Every row gives one point. The points of each table are mixes of a few directions, plus a little noise. Count the directions of each table, and those that both share. Where both have some left over, give the other angles between the two spaces (their principal angles), to ten degrees, smallest first.

First (7 x 3)
3 -20 -17
19 -9 -35
-13 -24 4
-24 34 60
25 15 -28
-18 -19 14
9 24 3
Second (6 x 3)
5 -25 -25
7 -35 -35
-9 43 43
5 -21 -21
-5 23 22
-4 15 15
Directions: first 2, second 1, shared 1

First (10 x 8)
-1 -20 8 1 -4 6 23 -16
4 52 -20 -2 11 -15 -60 42
-1 -13 5 0 -3 4 16 -11
0 -6 3 0 -1 2 7 -5
3 42 -16 -1 9 -12 -48 34
0 -11 4 0 -3 3 12 -9
-1 -15 6 1 -3 4 18 -12
1 3 -1 0 0 -1 -3 2
-1 -8 3 1 -2 2 9 -6
-1 -24 9 1 -5 7 27 -19
Second (10 x 8)
2 11 14 15 20 12 -12 20
-12 19 23 20 0 31 -25 0
-13 -4 13 0 -3 -7 5 31
31 -9 -27 -16 25 -13 11 -12
-16 -17 -5 -9 -23 -34 27 21
-2 -1 10 -7 8 6 -3 18
18 -13 -25 -28 0 -8 11 -28
-17 9 8 20 -23 4 -6 -12
-4 10 -2 20 -13 4 -6 -22
13 -4 -10 -14 9 5 -1 -14
Directions: first 1, second 4, shared 0; angles 60

First (11 x 12)
-18 11 -8 -16 -23 -30 1 -18 -23 17 -14 18
18 7 -22 10 -13 -2 4 -10 -19 -11 -3 -17
12 1 -14 -2 11 14 7 -21 27 8 5 10
-33 10 -16 23 9 -18 6 -3 30 2 -16 11
-15 0 -1 11 -19 -2 10 13 -9 -41 -1 -33
-9 -3 21 -5 4 -13 -16 7 -6 25 -7 21
-11 6 -2 2 18 -3 6 46 -15 -17 9 -20
-9 -9 17 -20 -16 8 5 -22 18 -1 3 12
37 -20 40 -14 1 17 -27 9 -25 17 12 5
-2 11 -29 9 8 0 15 -6 13 -6 -1 -5
32 -12 14 1 19 28 -10 5 9 5 15 -2
Second (11 x 12)
13 -30 -26 2 60 16 -15 12 50 33 -32 3
23 -21 10 35 13 16 0 2 4 -13 -19 6
0 -6 -25 -12 14 0 -2 -14 -13 2 9 -4
-14 13 -23 -39 9 0 -2 -9 3 7 15 -11
-10 32 40 -10 -35 4 9 14 15 -17 4 -5
-8 22 21 -7 -28 -2 7 2 -7 -15 11 -4
0 -6 0 17 -15 -14 2 -6 -30 -3 7 6
-5 -1 -24 -19 13 -1 -3 -10 -5 7 9 -5
0 4 4 2 -10 -2 3 -4 -12 -9 7 -1
-5 5 3 3 -20 -12 4 -6 -25 -6 12 2
6 -11 21 29 0 -5 -4 21 19 13 -23 12
Directions: first 6, second 4, shared 0; angles 30, 30, 40, 50
